Each row of a before or after table is a point. The points were changed in one or more steps. Then noise was added and the rows were shuffled. The steps act on how far a point lies along the listed directions, d1 being the first. Name the steps. A step turns or swaps two directions, mirrors them in a line or flattens them onto one, adds a multiple of one to another, or multiplies one. Angles are multiples of 10 degrees, from the lower direction toward the higher: turns from -170 to 170, lines from 10 to 170 but not 90. Use the fewest steps. Two steps may share a direction if one is a turn and the other turns, adds or multiplies; they go together, in the order done. Otherwise the lowest direction goes first.
In the rows, zero is written as 128.

Directions:
(1): [108  81]
(2): [ 81 148]
Before (8 x 2):
[[176 135]
 [166  89]
 [167 136]
 [155 141]
 [ 59  86]
 [130  60]
 [160 110]
 [143 129]]
After (8 x 2):
[[108 164]
 [150 178]
 [192 153]
 [105 171]
 [130 163]
 [105 152]
 [122 143]
 [194  78]]
Steps: turn d1 and d2 by -110 degrees

Directions:
(1): [164  86 156]
(2): [ 77 100 151]
Before (11 x 3):
[[141 168 108]
 [ 86 110 134]
 [150 152  95]
 [177  67 194]
 [147 158 103]
 [122 149 107]
 [153  93 156]
 [118  90 152]
 [203  71 186]
 [160 167 103]
 [160 162 107]]
After (11 x 3):
[[106 107 139]
 [ 70 127 136]
 [ 78 131 135]
 [171 143 112]
 [146 171 104]
 [166 106 131]
 [ 86 120 135]
 [144 224  80]
 [165 215  90]
 [ 83 116 125]
 [ 87 116 146]]
Steps: turn d1 and d2 by -130 degrees

Directions:
(1): [ 96 110 177  90]
(2): [132  92  84  84]
(3): [150  70 146 159]
(4): [ 68 114 106 157]
Before (9 x 4):
[[183 175 154 119]
 [127 148 149 114]
 [ 50 144  92 150]
 [179 141 186 128]
 [107 150 162 134]
 [155  80  83 105]
 [159 131 164  96]
 [192 114  73  63]
 [158 156 139 155]]
After (9 x 4):
[[147 131 134 154]
 [114 142 174 139]
 [163 148 189 150]
 [200 104 153  57]
 [123 138 128 172]
 [153 187 166 149]
 [175 161 137 139]
 [ 81  65  88 151]
 [148 125 119  57]]
Steps: turn d1 and d3 by -170 degrees; turn d2 and d4 by -30 degrees

Directions:
(1): [112 151  63 163 119  91]
(2): [107 134 111 159 114 204]
(3): [135 147  84  57 125 147]
(4): [138  61  94 132 171 135]
(5): [ 75 156 138 121 191 128]
(6): [ 64  89 132 108  89 116]
Before (14 x 6):
[[155 144 112 111 124  49]
 [196 107  96 106 142  81]
 [160 135 121 101 145 150]
 [161  76 126 133 181 174]
 [165 103 166 143 205 168]
 [ 64  91 104 175 173 116]
 [143 106 119 216  77  96]
 [116 152 134 157 162 149]
 [ 75 120 157 109 149  74]
 [154  99 107 164 152 126]
 [ 99  98 152 171  93  56]
 [117  72 168 181  92 128]
 [120 156  99 156 145 116]
 [187  72 141  86 127 159]]
After (14 x 6):
[[ 57 144 111  83 149  77]
 [140 153  83 139 124 123]
 [134 116  96 136 179 132]
 [120 114 116  62  97  89]
 [143  75 189 147 174 143]
 [ 54 173  99 143 186 112]
 [105  98  42  90 130 139]
 [185 109 129  90 185 182]
 [160  78 122 127 183 174]
 [143 145 127 132 137  42]
 [163 107 134 158 177  66]
 [ 54 129 135  95 173 148]
 [150 150  99 113 127 164]
 [167 116 146 149 133 136]]
Steps: turn d3 and d5 by -130 degrees

Directions:
(1): [117 115 210  92 104 123 123  90]
(2): [ 47 118 126 119 123 135 180 155]
(3): [160  74 113  60 130 130 135 166]
(4): [162 115 142 167  57 142 164 153]
(5): [105 125  76 105  64 112 100  91]
Before (11 x 8):
[[134 137 233 165  85 143 157 117]
 [153 137 237 150 141 122 127  96]
 [155 133 210 181 129 153 183 168]
 [144  91 171  71 155 135 107 141]
 [192 100  89 129  98 134 129 146]
 [158 108  92 126 106 140 108 158]
 [143  84 219 109 142 119 167 184]
 [110 138 119 143 182 129 116 132]
 [188 172 124 183 135 118 125 122]
 [ 79 137 190 115 128 129 130 120]
 [125 154 140 211 135 159 182 169]]
After (11 x 8):
[[196 123  58 125 226 146 120 191]
 [123 152 115 160 120 133  89 113]
 [121 110 101 153 140 143 162 181]
 [217 138  96 158 125 125 140 161]
 [149 162 113 175 129 123  96  86]
 [121 157 153 169 221 107 119 153]
 [186 108 179 137 140 128 143 150]
 [191 114 171  90 165 131  95 125]
 [ 88 150 170 173 132 141 134 126]
 [202 143 113 144 235 140 114 174]
 [106 108 168  83 133 130 129 145]]
Steps: add 1 times d5 to d1; turn d2 and d3 by 160 degrees; turn d2 and d4 by 120 degrees

Directions:
(1): [132  80 106  70 152 134 145 140 194]
(2): [157  58 150 187 114 120 100 113 151]
(3): [130 118  48 144 143  72 139  96 111]
Before (11 x 9):
[[138 137 163 131 133 140 100 146 117]
 [120 161 172 114 118 167 123 155 104]
 [124 145 166  93 123 148 140 141 131]
 [128 116 119  97 151 111 152 130 145]
 [127 128 134  41 154 151 157 157 165]
 [109 153 129  72 143 145 137 160 151]
 [121 153 194  62 127 189 114 158 170]
 [130 108 127 115 131 121 135 112 166]
 [119 143 176  51 141 180 137 180 169]
 [123 100 102 129 120 113 119 115 148]
 [143 118 137 134 120 125 121 121 143]]
After (11 x 9):
[[127 110 153   7 160 174 159 173 202]
 [130 107 124  80 156 119 154 138 161]
 [138 143 161 138 131 139  96 144 109]
 [125 145 180  86 121 158 139 147 136]
 [134  97 114 102 136 118 138 112 179]
 [110 145 154  54 145 166 136 175 171]
 [144 115 126 134 127 117 124 115 144]
 [124  92  86 124 125 105 124 111 156]
 [123 146 208  46 128 203 115 169 189]
 [121 168 192 121 111 179 116 158  95]
 [121 129 194  26 146 200 139 195 197]]
Steps: multiply d1 by 1.6; add 0.7 times d2 to d3

Directions:
(1): [138 203 137 123  92 189 136 166 156  98 113]
(2): [164  94 154 138  95 180 184  84 134 151 168]
(3): [134 132  89 126 166 185 126  89  95 153  59]
(4): [121 168 156  61 117  94 138  55 132 111 114]
Before (12 x 11):
[[127 111 162  91 125  63 151  90 147 106 177]
 [120  83 120 187 131 125 120 178 130 147 162]
 [ 89 149 142  77 125  40 107  91 131  86 137]
 [105 157 154 101 130  79 108 142 141 116 117]
 [138 127 152 114 128  91 144 100 139 135 114]
 [138  86 130 114 154  99 135  88 111 130 147]
 [127 100 117 141 144 110 102 135 116 132 137]
 [152   7  89 202 162 148 123 143 120 167 148]
 [115 154 132  85 124 117 124  62 102 115  89]
 [134 104 105 160 136 171 113 167 111 150 108]
 [123  93 140  99 156  82 151  43 102 142 132]
 [ 93 152  92 103 148 111  78 181 128 103  83]]
After (12 x 11):
[[132 139 149  94 100 124 150  53 112 119 128]
 [136 100 160 119  69 138 158 149 160 115 193]
 [103 136 159  82 104  44 126  86 138  91 164]
 [110  96 107 187 145 119 102 184 124 147 140]
 [138  22  69 197 182 140 100 154 108 162 116]
 [133  89 131 142 135 112 108 135 118 132 151]
 [141  93 118 165 120 180 132 162 117 152 129]
 [121 138 174 106 109  90 132 132 151 119 153]
 [131  94 118 111 166  95 124  91 107 127 127]
 [118 101 130  99 167  76 141  47  99 141 118]
 [106 137 129  86 171  50 113 105 125  98 120]
 [137 134 146 112 138  88 135 108 132 135 103]]
Steps: mirror d2 and d3 in the line at 60 degrees

Directions:
(1): [105  84  95 167  92 184 144 174 122 119 148 199 110 112]
(2): [ 66 110 163  92 144 151 193  84  87 110 109 121  89 108]
Before (14 x 14):
[[180 101  63 149  87 126  69 159 184 113 144 170 146 135]
 [149 109  78 166 104 150 123 181 147 107 161 151 126 111]
 [ 58  91 148 113 138 170 205  87  80 104 127 175  67 112]
 [160 154 123 128 124  74  64 119 162 148 140 107 157 147]
 [ 94 117 147  91 163 176 201  81  87  96 126 136  76 122]
 [123 139 134  82 149 113 125  93 120 112 104  77 127 145]
 [107 112 168  99 153 140 165  93  95 118 102 120 107 114]
 [114 125 104 122 124 128 116 137 106 128 117 126 125 106]
 [ 79 147 195  38 196  77 177  32 120  85  57  26 101 135]
 [100 132 160  97 159 133 167  82 101 122 111  87  92 134]
 [ 85 155 184  79 180 122 179  56  75 122  95  49  80 138]
 [166 179 140 150 146  87 109 121 153 134 115 118 137 181]
 [ 32  89 139 118 137 170 215 101  55 115 128 176  90 104]
 [167 104 110 160  91 159 118 159 144 137 134 141 150 129]]
After (14 x 14):
[[141  90 111 159 111 164 121 170 124 125 134 182 127 119]
 [157 145 140  65 150  72 108  58 153 108 102  64 135 135]
 [166 138 150 114 131 113 122 104 137 138 113  72 157 136]
 [166 128  58 202  96 125  74 202 145 157 171 199 173 148]
 [ 49  33  82 168  90 221 183 186 125  72 126 230  72 103]
 [173 161 122 115 152  83 110 119 151 118 133  60 142 127]
 [115  95  97 167 108 183 140 163 122 128 148 173  99 128]
 [ 93  93 103 118 115 174 149 136 109 100 121 150 102 126]
 [ 93  81  87 188  91 216 156 188  97 118 151 202  75 123]
 [ 73 120 164  87 140 114 153  69 108 125 118 111 102 117]
 [173 114  71 172 111 181 112 178 145 118 169 196 122 142]
 [123 132 103 124 126 118 104 137 111 133 118 120 131 109]
 [ 94 148 165 126 151 131 181  93 108 112 102 134  91 154]
 [176 118  73 192  97 133  78 183 160 139 171 203 142 148]]
Steps: turn d1 and d2 by -120 degrees

Directions:
(1): [115 144 122 106  89  89  99 118  60 109 194 128 203 127 170 101 154 143]
(2): [162 137 113  89 175  93 167  62 182 133 176 147 121  98 114  67 137 142]
Before (13 x 18):
[[ 81 104 166 198 128 221  99 209 169 121  21  90  68 166 105 239 108 119]
 [171 114 115 110 176 143 192  77 192 151 152 161  95  98  75  76 122 120]
 [101  97 159 205  73 172  60 219  82 132  42  92  96 167 159 223  96 105]
 [ 84  90 134 190  63 211  95 230  47 121 101  98 148 157 153 242  90 115]
 [177 140 134 132 212 150 178  57 246 126 128 151  64 107  72  74 133 121]
 [115 115 124 138  52 146  78 161  57 104 130 101 179 157 172 172 126 105]
 [115 133 136 119  99 127 110 143 127 110 157 126 179 138 137 143 121 118]
 [114 137 136 100  65 107  94 132  18 122 202 131 194 140 175 134 161 127]
 [106 108 152 194  74 194  94 217 117 125  34 111  87 163  98 214  85 100]
 [114 123 104 131 128 143 118 150 121 127  84 111 139 127 132 170 134 131]
 [136 158 106 132 179 111 145 103 187 153 133 146 109 141 109 115 149 119]
 [174 151 112  72 196  97 167  63 150 136 154 156 136  81 101  78 130 154]
 [153 129 144 100 141  58 158  56 123 149 199 148 133 117 148  93 170 150]]
After (13 x 18):
[[133 154 103 143 174 115 142 111 186 153 120 147 101 143 103 129 146 106]
 [166 105 124 123 173 163 184  97 194 157 121 158  84 106  71  97 111 113]
 [109 125 144 130 149 139 119 125 167 107 142 116 133 129 131 139 146 150]
 [108 128 145 120  60 130  91 159  23 126 166 125 173 148 170 164 152 118]
 [126 122 135 145  88 102  75 146  79 121 145 113 153 136 182 143 126 131]
 [162 142 132 110 189 137 161 107 147 144  92 140 102 103  87 123 113 142]
 [103 112 119 143  74 158 111 168  48 112 188 116 196 129 173 174 119 137]
 [115 118 123 130  53 135  76 145  51  96 149 106 187 150 176 156 136 111]
 [133 115 153 140 125 104 144 107 119 152 127 132  95 135 138 151 148 138]
 [125 133 133 137  92 129 105 143 119 112 144 134 143 134 121 132 114 128]
 [123 123  98 117 129 125 119 131 124 126 107 112 156 120 135 146 143 140]
 [171 133 136 139 211 154 175  69 247 126 118 151  55 114  72  89 126 115]
 [114 130 136 129  95 131 109 147 126 113 155 125 174 143 130 146 121 117]]
Steps: flatten d1 and d2 onto the line at 140 degrees

Directions:
(1): [128 126  85 141 124 179  65 124 128 124 116 150 125  97  98  99 220 101
 141  62]
(2): [117 113 161 163 151 163 119 132 160 109 184  41  78 119 142 115 149 191
 171 128]
(3): [106 157 131  60  91 120  90 129 194 124 191 110 178  67 145 139 126  96
 127 150]
(4): [106 124 137 160 162  93  68  98 143 133 169 177 156 167 134 174  84 144
 177  66]
(5): [ 74  70 199 163 120 114 135 116  94 146 122 159 137  43 116  87 113 109
 151 139]
(6): [ 71 126 141  74 110 119 134 136 114 113 134 160  24 117 115 204 147 128
 120 114]
Before (11 x 20):
[[149 195  36  37  95 165 138 148 136  98 109 132  81 163 115 156 196  93
  122  98]
 [ 89 160 120 116 109 130  70 113 160 111 153 139 121 111 117 173 134 125
  174 112]
 [135 107 136 156 133  86 147 130  62 151  43 195 178 144 130 152  61  89
  118 147]
 [141 167  71 117 150 132  82 117 168 131 140 139 203 125 140 105 168 124
  143 103]
 [133 175  77 102 131 103  44 118 160 147 167 172 193 147 101 149 142 114
  181  72]
 [ 97 180  73  43 100 176 118 156 187 101 174  73  59 124  96 150 202 116
  108 123]
 [154 135  82  84  91 119 154 129 117 154  94 158 184  99 121 124 131  81
   84 128]
 [152 201 119  71 127  89 108 132 179 130 156 138 155 181 155 196  62 145
  138 118]
 [100 113 137 162 137 101 154 122  80 135  75 203 108 167 116 168  76 130
  129 103]
 [ 60 143 153  53 105  84 164 155 128 114 137 165 117  68 137 195 105  86
   86 166]
 [ 85 128 169 112 116 101  92 117 154 128 180 150 172 126 122 133  90 136
  173 133]]
After (11 x 20):
[[192 204  70  60  96 160 122 154 159 129  92 110 160 121 128 107 170  97
   95 134]
 [155 154 110 151 164 149 150 132 161 126 135  58 159 132 159  76 157 176
  141 158]
 [129  94 118 161 123 167 106 119 137 140 140 101 147  64 111  79 183 131
  153  82]
 [145 170 102  99 118 120  91 127 164 125 152 142 194 188 121 131 112 133
  142 124]
 [133 115  83 174 151 167  53 129  97 121  80 163 108 139 105 160 192 114
  158  48]
 [103 147  85 122 126 154  98 135 122 111 105 170  61 158 109 185 165 132
  132  63]
 [130 180 112 101 105 130 112 127 177 109 155  87 140 133 141 156 110 137
  146 164]
 [103 134 147  73  85 176 179 154 140 101 146  52  65  46 127  79 180 121
  154 176]
 [ 71 147 115  86 114 128  67 138 169 117 169 163 181  44 123 148 170  71
  128  94]
 [183 182  74 108 135 152 117 150 177 129 168  35 141 167 123 104 161 173
  161 147]
 [ 74 135 169  65  87 128 183 152 175 124 180  55 126  51 120  96 112 106
  107 215]]
Steps: turn d1 and d2 by 110 degrees; turn d3 and d6 by -40 degrees; turn d4 and d5 by -80 degrees

Directions:
(1): [171 109 147 109 123  86 102 195 136 153  54 144 113  60  92 150  90  80
 113 114  92 119  85 152]
(2): [ 99  87 154  84 122 147 144 108  96  88 114 180 153  77 222 113 135 144
 144 131 110 172  65 124]
(3): [180 174 122 119 157 118 160 128 174 151 124 142  78 170 168  52 178  98
 114 116  69 166 115 155]
Before (14 x 24):
[[ 61 119 115 157 100 165 122  83  98  81 179  97 170 148  88 168 120 177
  146 145 193 120 191 107]
 [ 76  65 152 112 104 121 109 149 112  93  96 142 167  54 141 177  83 140
  143 144 152 117  80 102]
 [127 127 141 137 124 117 117 138 136 140 102 130 136 125  88 144 102 123
  110 140 158 111 145 129]
 [162 166 113 155 118 100 121 149 153 173 111 111 117 152  57 151 116 112
  120 101 120  87 151 163]
 [130 121 137 134 135 132 125 129 123 149 113 146 114 119 130 125 138 134
  116 132 141 132 137 139]
 [154 136 110 139 121 109 101 155 140 143 122 112 115 141  72 133 122 126
  115 115 142 113 133 129]
 [116 132 117 148 111 153 102 108 111 121 148 118 150 154 115 142 131 172
  124 129 160 109 160 114]
 [136 164 109 144 141 132 115 123 153 154 136  92 134 155  84 134 157 118
  124 115 149 127 178 127]
 [ 90  94 116 160 102 114  86 151 114 116 132  94 155  90  50 210  58 136
  130 126 173  71 159 104]
 [160 144 104 153 132 107 125 150 157 146 136 103 107 151  70 138 120  98
   96 115 134 120 157 142]
 [132 157 125 129 142 125 130 121 138 137 129 138  77 181 137 108 132  87
  140 130  99 143 131 145]
 [ 85  92 141 132 123 124 112 115  97  91 147 110 152 118 115 177 100 138
  137 127 161 111 151 106]
 [ 93 101 130 139 116 130 109 120  99 122 139 114 156 103 106 177 103 142
  129 118 170 115 136 125]
 [194 163 121 127 136  69 119 191 179 180  81 121  73 129  74 107 130  60
   91 106  84 108 135 162]]
After (14 x 24):
[[125 123 133 134 134 136 129 120 121 147 119 145 114 125 134 122 140 140
  119 134 146 132 142 135]
 [119  90 141 130  92 108  85 172 108 115  79 118 151  53  41 198  68 111
  126 123 143 107 127 138]
 [131 146 134 116 136 122 131 128 132 133 114 152  81 157 151 109 128  84
  142 129  90 154 112 150]
 [ 96  99 132 137 117 127 106 125  98 122 133 119 155  99 106 177 101 141
  127 117 168 117 131 130]
 [ 60 111 113 164 115 142 116 106 129 100 171  90 163 153  99 171 110 171
  142 153 197  92 164  84]
 [114 112 146  97 112 135 152 107 108 110 105 176 154  93 195 126 136 143
  144 108 102 151  73 153]
 [107 122 142  83 133 143 169  95 123  94 139 178 124 125 249  62 180 136
  132 126  97 182  91 132]
 [104 106 153 119 121 134 127 112 117 110 108 154 151 109 148 133 113 143
  120 142 156 136 119 124]
 [123 104 129 103 117 132 121 129 111 104 122 154 138 106 160 115 135 145
  132 116 129 153  85 121]
 [100  95 144 130 124 111 103 136 102 104 132 111 146 104  95 185  90 123
  131 125 156 102 146 110]
 [136 118 144  94 133 125 115 146 131 133  82 148 148  71 149 133 140 100
  129 106 112 163  99 138]
 [125  93 132 103 125 131 141 128 120 101 115 163 137  90 176 123 126 116
  114 119 112 170  82 142]
 [145 113 135 127 109 123  82 155 113 133  91 138 142  98 101 156 106 139
  116 120 130 111 119 131]
 [ 58  64 134 123  98 141 105 123  83  76 133 136 177  59 141 193  72 160
  147 128 165 112 110  95]]
Steps: turn d1 and d2 by 150 degrees

Directions:
(1): [ 75 168  91 107  78 119 102 123 161  93  94 115 141 126 104  74  69 185
 174 157 100 147 170 135 154 130 136 133 108  47 168  79]
(2): [121  84 142 148 124 133 122 116 145 103  67 132  80 173  62 149 102 148
 155  85  67  49  80 117  74 127 146 145  78 157 100  94]
Before (11 x 32):
[[149 117 151 135 138 129 145 122 110 127 159 113 124 125 150 146 160 115
  118 111 148 146 127 117 136 122 121 136 142 173 118 143]
 [150 119 129 135 149 145 151 137 114 137 143 136 118 136 132 137 155 100
  118 118 147 128 119 125 127 134 116 125 139 149 102 127]
 [122 130 129 143 131 126 123 142 109 142 140 131 129 115 144 131 128 127
   92 130 147 138 139 128 130 120 129 102 137 140 120 137]
 [152 138 125 124 134 139 125 124 127 140 121 121 113 126 117 126 138 128
  140 118 135 132 140 124 140 132 135 141 128 117 132 130]
 [111 136 131 137 106 116 117 137 137 121 140 143 132 118 133  92 109 144
  142 137 100 153 150 125 141 142 121 123 136  97 138 125]
 [ 48 195  63 107  55 116 100 112 166  83  94 120 152  96  93  45  56 194
  168 198  99 160 201 141 160 130 127 126 109  10 189  53]
 [136  73 165 149 141 128 152 111 113 131  98 129 100 162  80 157 126 112
  133  92  85  70  94 121  88 133 135 146 100 176  84 125]
 [122 127 114 122 142 127 142 114 131 137 131 142 124 140 136 125 115 135
  122 129 134 146 138 139 132 120 124 117 132 120 132 133]
 [160 125 138 122 159 111 126 130 121 130 141 137 124 135 141 152 149 116
  115 119 142 104 116 130 105 133 117 121 135 149 102 138]
 [143 108 139 131 141 118 135 136 100 139 143 130 127 129 121 142 154 120
  117 118 138 111 108 109 118 130 124 135 150 154 122 130]
 [ 67 165 101  99  89 120  97 124 170 106 108 117 146 135 119  78  80 179
  162 165 100 158 171 126 148 145 141 130 106  50 169  87]]
After (11 x 32):
[[108 132 124 145 113 126 113 138 128 123 111 127 116 129 117 119 102 153
  115 124 120 123 139 127 126 122 135 110 114 123 124 111]
 [120 118 118 128 142 128 141 113 133 132 120 140 113 148 124 129 112 139
  127 122 122 131 128 137 121 117 129 119 123 128 125 125]
 [184  52 174 179 182 146 161 117  94 153 133 156  78 142 101 206 190  61
   71  86 121  40  50 115  43 119 123 124 123 251  58 154]
 [125 160 108 110 132 103 113 131 141 113 127 126 141 126 136 111 115 150
  140 147 137 130 152 135 131 135 120 124 131  91 133 112]
 [151 135 129 126 137 139 127 119 130 142 117 121 114 128 113 130 140 131
  140 116 130 125 138 126 139 135 135 140 128 121 130 131]
 [112 139 117 117 114 113 118 136 117 122 140 121 140 120 120 109 124 149
  137 142 134 137 138 116 142 129 126 135 148 103 151 107]
 [157  77 174 144 173 140 137 125 120 156 137 142 101 164 131 186 169  85
   92  95 118  83  72 109  74 136 136 128 120 204  88 159]
 [121 159 128 108 122 114 153 125  99 150 168 115 173 100 168 103 137 107
  115 169 158 193 183 143 178 137 115 123 163  94 142 153]
 [136  99 157 154 132 121 125 139 124 135 140 152 110 134 123 128 131 122
  123 104  95 114 110 118 106 140 127 127 129 149 106 141]
 [116 147 103 121 118 137 136 134 134 116 123 129 127 135 123 105 117 136
  146 141 134 145 146 129 145 136 120 126 130  96 132  97]
 [108 141 126 124 100 126 126 114 136  99 128 105 125 129 126 107 114 161
  156 125 117 151 152 121 147 122 125 141 119 114 146 102]]
Steps: turn d1 and d2 by 160 degrees
